Each row of a before or after table is a point. The points were changed in one or more steps. Then noise was added and the rows were shuffled. The steps act on columns, c1 being the first. Write out the steps. A step turns or swaps two columns, mirrors them in a line or flattens them onto one, adds a multiple of one to another, or multiplies or shifts one. Angles are multiples of 10 degrees, from the lower column toward the higher: turns from -170 to 170, lines from 10 to 170 but not 90. Use the fewest steps. Two steps may share a column if one is a turn and the other turns, adds or multiplies; they go together, in the order done. Otherwise the lowest column goes first.
(in the rows, 128 means zero)

Before:
[[108 101 106]
 [ 76 185  88]
 [113 177  68]
 [195 126  42]
 [ 68  87 142]
 [102 103  53]
 [104 159  86]
 [170 125 158]
 [ 88 190 172]
 [ 92 133 144]
 [121  59  76]
 [130 163 168]]
After (12 x 3):
[[131 129 212]
 [109 107 171]
 [112 201 129]
 [ 86  90 119]
 [197 145 171]
 [185 133 137]
 [192 160  83]
 [144 167  54]
 [139 155 110]
 [188  74  58]
 [126 154 156]
 [204 115 143]]
Steps: turn c1 and c2 by -120 degrees; turn c1 and c3 by 60 degrees

Before:
[[150 135 144 118]
 [ 93 204  80 107]
 [114 147 102 139]
 [165 143 100 134]
 [118 102  85 133]
 [ 86 161 146 164]
 [176 132 134 151]
 [129 101 141 118]
 [128 156 119 139]
 [142 132 166 151]
 [123 125 114 143]
 [117 112  85 144]
 [138 187  85 118]
 [122 157  75  96]]
After (14 x 4):
[[153 118  46  69]
 [103 144  46 145]
 [164 152 126 125]
 [ 40 108  41  52]
 [113  97  35  99]
 [115 143  74 131]
 [ 92 139  62 108]
 [247 150  94 123]
 [183 118 104 122]
 [ 22 165 106  95]
 [128 138  79 101]
 [131 118 100 154]
 [220 134  60 114]
 [103 133  46 155]]
Steps: multiply c1 by 2.5; turn c2 and c4 by -90 degrees; shift c3 by -40

Before:
[[124  14 127 128 183 110]
 [105  95  92 170 109  94]
 [207  96  24 142 114 151]
 [172 141 119 181 158 141]
 [106 111 111  47  62 113]
 [166 157  78 150 154  69]
 [179  80  91 142 179 185]
 [145  88 122 183 106 106]
 [204 144 134 119 179 100]
 [121  61 199 137  96 180]
 [ 90 104 104 164 142 143]]
After (11 x 6):
[[ 91 109  94 210 154 194]
 [152 106  95 236 146 140]
 [168 131 105 200  93 254]
 [166 144 119 201  58  47]
 [109 188 147 107  99 153]
 [115 138 106 241  84 135]
 [130 106 174 213 104 131]
 [112  56 140 188  22 121]
 [194  75 121 207  84 165]
 [ 88 144 154 219  97 160]
 [125  83  54 174 147 153]]
Steps: turn c1 and c6 by -70 degrees; turn c3 and c6 by -110 degrees; turn c2 and c5 by 80 degrees; shift c4 by 60

Before:
[[138 144 185 130  43 119 139 137]
 [128 103  58 173 156 103  58 194]
 [183 154 101 130 158 137 201  97]
 [101  67  71 184 179 143 168 124]
 [135 166 141 117 126 212 178  70]
 [ 99 121 155 175 110  77  85 161]
 [159 145 132  83 125 217 149 122]
 [160 209 179 179 164  86 115 103]
 [119 188  67 145  46 106 115 189]
 [125 152 126  73 225 157 149 119]
 [149 176 183 159 159 149 178 151]
 [ 71 167 121 123 138 168 121  64]]
After, 12 rows:
[[123 147 158 154  92  79 211 109]
 [120 164  93 174  99  67 107 158]
 [130 135 129 129 211  72 143 103]
 [130 146 165 132 131 144 115 195]
 [122 125  85 178 141  90  60  93]
 [131 135 132 118 103 157 248 161]
 [136 135 154  77  34 136 160 151]
 [119 119  93 172  87 194  16  64]
 [117 103 131 185  78 185 193 140]
 [126 149  94 148 199 187 104  56]
 [135 137 219  80 131 139 160 135]
 [131 145 212 113 143 128 208 186]]
Steps: flatten c1 and c4 onto the line at 100 degrees; multiply c2 by 0.4; turn c3 and c6 by -80 degrees; turn c5 and c8 by 170 degrees; multiply c7 by 1.6

Before, 9 rows:
[[122 105 116 126  64 104 118 163  88]
 [116 165  72 115 119  74 121 143 113]
 [189 111 152 159 164 150 198 110 213]
 [118 122 135  89 117 114  83 134 182]
 [ 61 123 117  79 106  67 145 202 102]
 [152 167 205 216 151 156 172  99 217]
 [ 63 132  66  93  78 143 126 159 141]
 [122 117 169 144 157 145 166  48 170]
 [185 180 200 130 143 176 189  92 180]]
After:
[[123 127 115 108  95  89 157 194 104]
 [170 159 153 110 116 212 138 139 149]
 [165 130 200 180 109 181 146 121 176]
 [121 114  70 166 127 112 130 176  73]
 [122 142 168 118 126 171 129  80 145]
 [148 218 206 167 120 216 135 130 153]
 [120  90 134 123 144 182 115 164 114]
 [ 79  79 117 125 108 102 146 232  66]
 [ 84  92  70 133 101 141 152 189 144]]
Steps: multiply c1 by 0.7; swap c2 and c4; flatten c5 and c7 onto the line at 140 degrees; swap c6 and c9; shift c8 by 30

Before (14 x 11):
[[ 89 128 209 175 138 178  83 206 126 182 131]
 [ 80 102 190 146 190 174  58 121 154 110 139]
 [ 66  88 235 135 122 164  96 113 162 119 126]
 [125 105  64  61  49 129 119  88 125 105 211]
 [100 160 209 116  81  77  86 221 145 103  92]
 [123  83 189 118  90  75 115 166  66 131 103]
 [137 163 153 196  85  74 114 164 112 100  76]
 [ 83  70  58 113  39 122 176 140 129  68 132]
 [152  69  62  81  82 135 136 152 163  97 127]
 [140  90 102 106 104 110 202 124 184 100 223]
 [121 118 217 166  89 190  88 130 170 155 105]
 [157 106 223 139 136 146 102 158 149 112 116]
 [115 123  68  41 109 126 209  88 149 121 145]
 [107  68  83 103  97  82 138  99 196 151 149]]
After, 14 rows:
[[154  69  95 102 160  78 146  65  87 115 106]
 [150  86 200 151 167  82 115 183 176  95 114]
 [110 159 162 192 170 103 109 138 165  71 188]
 [138 107  73  36 204 141 120 137  91 111  77]
 [155 124 234 142 120 153  93 103 152 126 137]
 [118 106 226 157 167 159  91  86 124 187 161]
 [181 120 112  33 151 135 196  72 114  95 125]
 [ 86  93 220 134 117 131  98 115 204 199 172]
 [147  69  68 122 222 163 189 125 139  77 112]
 [ 93  65 199 121  65 177  79 102 115 142 149]
 [ 98  54 244 134 134 162 119  96 108 144 134]
 [187  99  70 121 174 156 126  90 145 109  80]
 [141 134  78  96 148 129 208 116  87 124  45]
 [ 75 125 220 161 171 105  98  94 216  76 109]]
Steps: turn c1 and c7 by -20 degrees; turn c1 and c2 by 40 degrees; shift c3 by 10; turn c4 and c11 by 80 degrees; multiply c5 by -1; turn c6 and c10 by 40 degrees; turn c8 and c9 by 100 degrees

Before (13 x 12):
[[106 142 130 145 183 132  94 117 117  94 124  97]
 [116 112 120 163 157 142  73 120 130 120  79 137]
 [168 111 136  61 158 151 122 175 148 191 167  89]
 [157  98 151  96 130 167 155 153 166 133 162 107]
 [ 97 123  85 128 149 129  82 121 136  94 130 142]
 [152 139 139  97 132 163 132 212 144 142 154 105]
 [118 134 119  91 124 162 144 154 141 165 132  78]
 [ 97 122 134 159 126 103  83 115  96 111 129 128]
 [ 88 186 159 146 138 138 104 116 155 140 160 146]
 [129 179 142 117 127 134  93  99 119 106 121 140]
 [154 128 101 158 129 145  90 128 147 122 145  97]
 [116 161 107 171 158 103 122 103 117 113 117 155]
 [136 105 101 144 152 185 104 130  98 126 146 126]]
After:
[[121  98 138 172 164 152  21 123 183 201 183 176]
 [133  79 151 175 136 164  54 155 148 138 202 163]
 [139 118 132  86 135 104 101 122 107 115  88  94]
 [162 140 119 155 165 161 128 129 155 164 147 138]
 [137 129 102 138 143 148  65 137  92 119 123 168]
 [131 143 139 156 138 165  64 191 156 182 173 158]
 [113 119  82 134 140 126 100 146 125  96  90  98]
 [ 88 178 106 103 133 103 154 114  92 113 108 105]
 [110  95 101  94 140 187  68 142 123 115 134 136]
 [113 224 163 145 131 141  32 111 101 129 151  86]
 [103 102 120 119 143 140 234 127  94 109   8 118]
 [123 210 140 123 117 135 131 120 140  90  86 124]
 [110 150 132 111 190 139 118 139 114  97  93 122]]
Steps: turn c1 and c12 by 110 degrees; turn c1 and c5 by 50 degrees; multiply c2 by 1.6; turn c4 and c9 by -110 degrees; add -0.3 times c6 to c10; turn c8 and c10 by 40 degrees; multiply c11 by 3; turn c7 and c11 by 60 degrees

Before, 13 rows:
[[197 123 152 129 142 195 102  82 114  55  86 144 138 180]
 [178 155  82  71  88 143 108 144 132 139 132 120 176 185]
 [143 146 129  90  89  97 171 112 124 142 129 100 101 174]
 [ 86  80 110 134 109  41 122  83 177 204  68 128 165  62]
 [190 136 182  98 128  98 211 186  92 178 154 118 201 125]
 [105 193  88 107 143 150 183 159  96  76 117 158 114 127]
 [109 157  81 195 149 171 132  15 127  29 152 153 232 104]
 [224  75 153  60 151  74 125 171 161  94 151  86 139 124]
 [120 115 125 100  80 179 130 120 150 151 138 198 112 147]
 [116  69 166  91 123 132 162 133 144 107  95 149 156 192]
 [181 143 134 134 135 119 126 113 107  99 134 186 151 196]
 [110  77 157 119  83  40  89 132 117  67  99  67 116 106]
 [130  86 187 162 121 147 153 188 166  75  99 121  86 195]]
After:
[[156 156  47  95 162 187 138 140 123  27  85 130 157  77]
 [ 65  95 102 133 163 210 196 129 123  46 158 148 175 130]
 [144 134 108 173  48  93  88 134 136 137 129 101 105  75]
 [141 134 173 121  92  79 125 138 182 209  78 125  99 211]
 [ 86 168 190  93  37  57 123 139 113  87 101  76  91 173]
 [134 147 135 126  31 156 108 119 161 145 126 194 155 114]
 [ 88  74 124 180 152 134 101 125  92  93 105 157 137  99]
 [103 193 181 158 111 126 153 131 162  81  92 120 131  87]
 [202 109  86 206 127 137  86 132  76 135 145 124 127 120]
 [190 164   5 125 182  92  54 119 162  44 155  76 104 153]
 [165 153  57 111 129 121 125 129 119  80 141 185 137  59]
 [174 129   0 106  49 168  69 130 139 103 135 117 147  64]
 [ 97 219 185 166 120 131  84 130 138 118  93 153 123 108]]
Steps: add -1.5 times c1 to c3; turn c1 and c10 by -30 degrees; turn c2 and c14 by -150 degrees; swap c4 and c7; multiply c5 by 2; flatten c6 and c13 onto the line at 30 degrees; multiply c8 by 0

Before:
[[ 89 133 144 137  93 141 157 150 147 152 143 123  99 131 112 112 156 106]
 [121 116 143 142 135 148 116  92 114 132 122  92 142 162 160 155 164 136]
 [119 117 125 141  84 131 126 107  97 109 141 105 130 160 160 132 146 149]
 [140 121 155  99 119 107 109 117 137 161 135 116 147 131 149 134 166 154]
 [ 89 140 134 130 120 132 139 148 111 142 120 155 115 107 109 125 127  98]
 [126 131 129 130 139 150 123  85 136 107 112 151 150 140 109 118 188 114]
 [118 102 132 144  92 103 137 153  97 148 135 143 140 136 117 140 181 141]
 [110 122  87  96 134 136 175  85 163 141 136 125 104 121 153 139 142 154]
 [141 117 144 116 142 100 108 103 116 170 116  99  89 128 131 129 141 104]
 [129 129 143 111 142 128 108 143 126 150 163 109  93 122 121 164 138 117]
 [150 163 140 124 116 101 114 108 141 133 103 145 118 169 156 153 151 154]
 [146 112 113 157 142 127 174  88 104 127 115 156 129 156  98 114 132 158]
 [150 147 131 156  91 133 170 110 116 166 142 144  96 106 154 114 145  93]]
After:
[[119 135 123 139  85 111 144 101  97 119 180 120 132 101 160 133 144 149]
 [145 138 112 156 142 137 117  91 104 116 203 182 136 128 100 116 132 156]
 [137 150 153 101 117 112 115 129 135 127 129 104 126 124 148 131 166 155]
 [131  96 144 110 141 119 136 151 127 135  73 103 139 100 121 164 136 117]
 [123 147 142 142 137 117 163  99 114 120 209 105 131 116 160 155 165 133]
 [125 145 129 128 140 161 130  84 137 113 176 132 119 136 111 122 186 111]
 [ 88 111 133 131 121 146 114 150 109 138  95 147 126 144 108 124 126 100]
 [119 152 132 145  89 121 100 158  94 138 140 143 140 119 120 142 181 141]
 [143 100 145 115 143  95 120 118 115 122 142  96 150 139 129 129 142 105]
 [152  92 128 159  92 131 132 126 115 128  62 173 128 126 156 113 145  92]
 [ 88 100 144 135  92 124 145 155 148 138 117 154 134 116 109 112 156 109]
 [110 111  87  94 135 121 148  97 161 115 104 172 141 124 148 140 140 155]
 [150 102 142 122 115 127  92 114 141 120 249 119 112 130 156 152 152 152]]
Steps: turn c2 and c13 by -120 degrees; multiply c13 by 0.7; turn c7 and c12 by 70 degrees; turn c6 and c7 by 50 degrees; flatten c8 and c10 onto the line at 20 degrees; turn c11 and c14 by -120 degrees; multiply c11 by 2.5
